Rows are points. The points of each table are mixes of a few directions, plus a little noise. How many directions does each table use, and how many do they share? Where both have some left over, give the other angles between the two spaces (their principal angles), to ten degrees, smallest first.
(in the rows, 128 means zero)

First (4 x 2):
[[126 124]
 [167 189]
 [120 115]
 [100  83]]
Second (4 x 2):
[[ 86  62]
 [145 154]
 [143 152]
 [138 144]]
Directions: first 1, second 1, shared 1

First:
[[240  51 182 130]
 [ 95 147 154 145]
 [132 126 116 122]
 [106 144 111 125]
 [121 132 135 133]
 [ 93 149 137 138]
 [145 118 117 120]
 [ 91 156  72 111]]
Second (8 x 4):
[[117 126 149 139]
 [122 206 143 135]
 [149 165  89 107]
 [147  96  91 109]
 [ 92  66 193 162]
 [120  80 141 135]
 [121 120 142 135]
 [156 164  77 101]]
Directions: first 2, second 2, shared 1; angles 60

First (8 x 8):
[[131 129 127 130 129 127 131 125]
 [ 69 106 165  72 103 156  50 203]
 [135 131 124 135 131 125 138 118]
 [184 149  94 181 151 102 200  58]
 [ 85 111 154  87 110 149  72 183]
 [115 123 136 116 123 134 111 145]
 [173 145 100 171 147 107 187  71]
 [132 130 125 132 130 126 134 123]]
Second:
[[170 186 158 108 105 158 220 118]
 [126 126 123 125 126 125 122 135]
 [142 145 140 126 125 140 158 119]
 [133 131 140 137 135 137 141 110]
 [ 76  50 102 165 168  97  20 118]
 [118 124 100 107 109 109  96 171]
 [141 131 167 159 155 153 168  69]
 [119 129  93  96 100 107  97 184]]
Directions: first 1, second 2, shared 0; angles 50

First:
[[143 150 150 134 154 164  97 138 126]
 [ 93  55  68  97  67  48 200 114 125]
 [136 211 171 173 149 139 106 110 148]
 [104 125 108 135  93  69 172 103 140]
 [157 113 145 111 170 201  74 164 107]
 [116  67  91  96 103 105 155 133 115]
 [128 179 151 158 134 122 125 112 144]
 [137 153 146 139 144 148 109 130 131]
 [138  99 122 108 139 154 112 148 114]]
Second, 8 rows:
[[148 141 140 138 139 149 111 135 134]
 [101 122 100 145  89  53 180  89 149]
 [111 132 145  99 154 166 103 148  96]
 [142 111 128  90  82 132 160 175 121]
 [ 75 157 126 149 144  87 132  76 126]
 [136 197 159 191 175 139  87  87 154]
 [194  62 117  93 124 189 108 194 122]
 [117 101 108 118 117 109 143 122 124]]
Directions: first 2, second 4, shared 2

First:
[[111 135 126 140 137  94 147 163 128 166 129  95]
 [134 136 165 148 136  95 165 177 161 103 124 108]
 [112 130 106 125 129 122 122 124 111 167 130 117]
 [129 123 113 116 123 150 106  98 114 131 129 144]
 [128 120  99 107 119 166  90  74 101 137 130 154]
 [139 131 158 141 133 113 152 157 154  97 127 123]
 [161 108 110  87 104 227  61  18 110  61 127 214]
 [109 143 149 159 145  54 179 210 148 165 128  68]]
Second (9 x 12):
[[101 140 116 106 119 125 137 149 121 149 129 104]
 [164 112 146 151 136 138 115  97 138  93 127 162]
 [ 85 146 110  90 112 129 141 160 118 155 129  94]
 [ 86 148 108  87 112 133 143 159 118 151 128  97]
 [169 108 146 179 150 109 114 100 135 119 128 153]
 [180 108 156 142 129 165 104  74 147  49 125 191]
 [ 55 158  89 100 122  87 161 199 104 225 132  48]
 [205  94 164 192 155 129 101  68 146  74 126 191]
 [102 140 116  99 116 136 136 147 124 138 128 111]]
Directions: first 2, second 2, shared 1; angles 80
